Each wall is flat, endless, passes through zero and stands at right angles to its row. A trip goes straight from one point to another. Which walls does it cross, in order?

Walls:
(1): [4.8 3.4]
(2): [26.4  6.1]
(3): [-4.5  4.7]
(4): [-12.2  13.3]
(5): [15.6  4.6]
Trips:
[-0.2  9.0] to [-5.6 11.6] => 2, 5
[ 10.7 -18.3] to [18.8 -1.9] => 1

Walls:
(1): [ -7.8  20.0  -5.3  -0.6 -11.4   8.9]
(2): [ 17.5  25.7  -7.6  12.3  10.1 -11.5]
(3): [-14.7  -3.5  -2.7   0.9  -6.6   2.7]
(4): [ 16.4   7.7  -2.8 -25.1 -16.4   1.9]
(5): [ -5.0  12.2  -8.2  -3.7  28.5 -10.4]
(6): [16.3  0.8 -9.9  9.9 -4.5  7.8]
(7): [ 24.4  21.2  11.4   2.9 -14.4 -19.5]
(8): [ -5.8 -10.9  -7.1 -16.1  -6.5 -22.8]
Trips:
[ 26.6  -1.4   0.4   7.1  -4.9 -17.0] to [ 12.6  14.7 -12.6   1.3   7.7  -6.6] => 5, 8, 1
[ -6.8  -3.5  -4.7 -20.3  10.8   1.7] to [  1.2  12.6 -10.1 -13.6   3.0  -5.2] => 1, 3, 2, 7
[-22.2 -33.8  -1.0  15.1   7.0 -25.3] to [  2.3   0.3 -18.6   0.8 -22.6  17.0] => 5, 6, 1, 4, 8
[  5.9 -36.5  36.3 -17.3  14.3 -19.5] to [-14.5   3.5  -1.8  -4.5  -8.7  14.1] => 3, 4, 1, 8
[ 11.3  -7.4 -19.7  16.9  15.9  21.6] to [-10.5 -20.1 -11.0   5.3   0.4  -3.4] => 3, 2, 8, 5, 6

Walls:
(1): [ -2.1  -6.5  15.5 -27.9   0.2   5.7  10.7  -2.0   2.5]
(2): [-17.2 -17.2  -8.5  30.9   5.5  17.6  -0.4 -12.6 -22.2]
(3): [ 13.5   4.5  18.3 -20.5  -3.1  -9.4   2.3   3.7   2.6]
(4): [ -0.6  -6.2 -16.4   1.8   5.7   9.4  -3.8   7.1 -23.9]
(5): [ -5.6   3.2   7.7 -26.8  30.4   0.9  12.4  -7.5  14.3]
(6): [-13.1  -1.3   7.2 -11.0   2.3   1.9   2.5   8.5  13.6]
(7): [-15.9  -7.3  20.0  -2.7   7.7 -36.8   5.0  11.1  17.5]
Trips:
[ 28.2  -9.3 -31.3  -3.5  -0.3 -37.8 -16.5  16.0  -5.1] to [ -3.8  -5.4   1.4 -14.4  16.9  13.0  21.7  -1.5  -3.4] => 5, 1, 6, 7, 2
[ 13.1  -0.1   0.4   4.4  -5.8 -12.0  -2.5  -1.2 -18.1] to [-25.6  19.4  -4.8 -11.9 -23.7 -25.5  -6.2  15.4   0.4] => 2, 7, 4, 6
[ 1.8 -0.9 14.1 -7.0  1.2  2.0 22.9  2.3  9.4] to [-12.4  23.9  -6.4  -8.9 -19.3 -10.9  -2.6 -21.2 -12.0] => 6, 7, 5, 1
[-12.2 -16.9  10.0  -3.7   2.3  17.8 -14.1  -3.7  10.1] to [ 22.4 -13.9  15.1  19.4   2.7  -0.4 -12.5  12.2  10.4] => 7, 5, 1, 3, 6, 2
[ -7.5  -8.3   1.4  -1.0   5.1 -40.8   6.7  -1.8   1.9] to [ -6.0  -5.4  -2.8   5.1  23.9  21.8  13.3 -17.5  -8.3] => 1, 2, 3, 6, 4, 7
[ 12.2 -16.0 -17.8  12.4 -17.8  15.7   6.8  -1.2  -3.0] to [-2.6 -4.5 -0.7 17.6  1.4 -6.9 -3.4 -7.4 -6.3] => 7
[ -0.8 -13.2 -34.4  10.2   0.3  31.9  -8.2  31.8 -12.2] to [ 23.4   1.3  -5.6 -15.3  27.9 -18.7  -4.5  17.5 -13.6] => 2, 5, 3, 7, 1

Walls:
(1): [ 9.4 10.2 -1.7  4.4  4.9  7.7 -1.1 18.9  9.4 26.8 12.4 27.4  7.3 -6.3]
(2): [ 19.3   9.2 -18.4 -23.1   3.8   9.8 -30.4  -7.5  25.0 -21.0   2.4  -3.5
  11.6  15.6]
(3): [ 12.4   4.1  22.2  -0.5   6.9  -8.7  -6.2  30.3  10.8  -6.8  27.0  16.2
 -22.2 -11.5]
(4): [-17.5  -3.7 -19.6  -3.8  13.8   2.5 -19.1  21.6  20.4   6.3   6.2 -22.4
   8.4  -3.8]
(5): [ 13.7 -10.9  24.9   7.3   5.0  -6.5  17.6   9.5   8.7 -20.3  -1.4 -13.6
  23.4  -3.9]
(6): [ 18.7  -2.2   4.2  17.3 -16.8   6.6 -10.1 -13.2 -13.8  -7.0  16.3   7.7
   0.1   6.3]
(7): [-17.3  12.1  12.8  -6.3  11.6  -1.9  14.0  -0.2  14.6  24.1  10.9  -1.9
   7.1  38.6]
(8): [ 16.5  -8.7  -1.1  -3.1 -11.4  31.1 -10.7   1.9 -14.9  17.2  10.0 -22.1
  -5.9  -8.2]
(9): [-20.0  -9.8 -10.3   6.4 -13.2  -6.1 -33.6   9.0  -4.0  -8.3   7.3   0.1
  -0.1   9.1]
(10): [-1.7 -1.2 22.1  5.1 10.7  0.7 21.5  2.2 11.7  8.9  0.5 10.6 10.6 -8.3]
Trips:
[ -5.9   4.5 -22.7  10.2 -17.5   6.4   0.3 -10.4 -11.0 -17.9   4.3   7.8
  23.1   1.0] to [-12.0  -7.0   6.4  -6.1   2.9  -2.0  15.9 -11.0 -13.4   7.0 -10.9  -8.1
  45.6  14.4] => 5, 7, 10, 2, 9, 6
[  8.1  -7.2 -10.8 -16.0  -4.7 -21.3  20.0  10.0  -2.9  -5.2 -21.3  11.5
  17.8 -18.5] to [ -1.1   5.9   6.2  -5.1 -19.0   3.6   7.6   3.1  -9.2  27.9  13.7 -10.2
  -6.5 -20.2] => 8, 3, 5, 6
[-15.3   1.1  -7.6   1.6  19.6   5.7  -4.4 -20.9 -15.7   5.2   4.7   3.8
 -14.0  19.9] to [ -8.1   0.4  -7.3  -6.7   1.0  15.5   7.9 -20.1   2.4  -7.2 -20.3 -30.7
  -3.0  -2.1] => 8, 6, 2, 9, 4, 7, 5
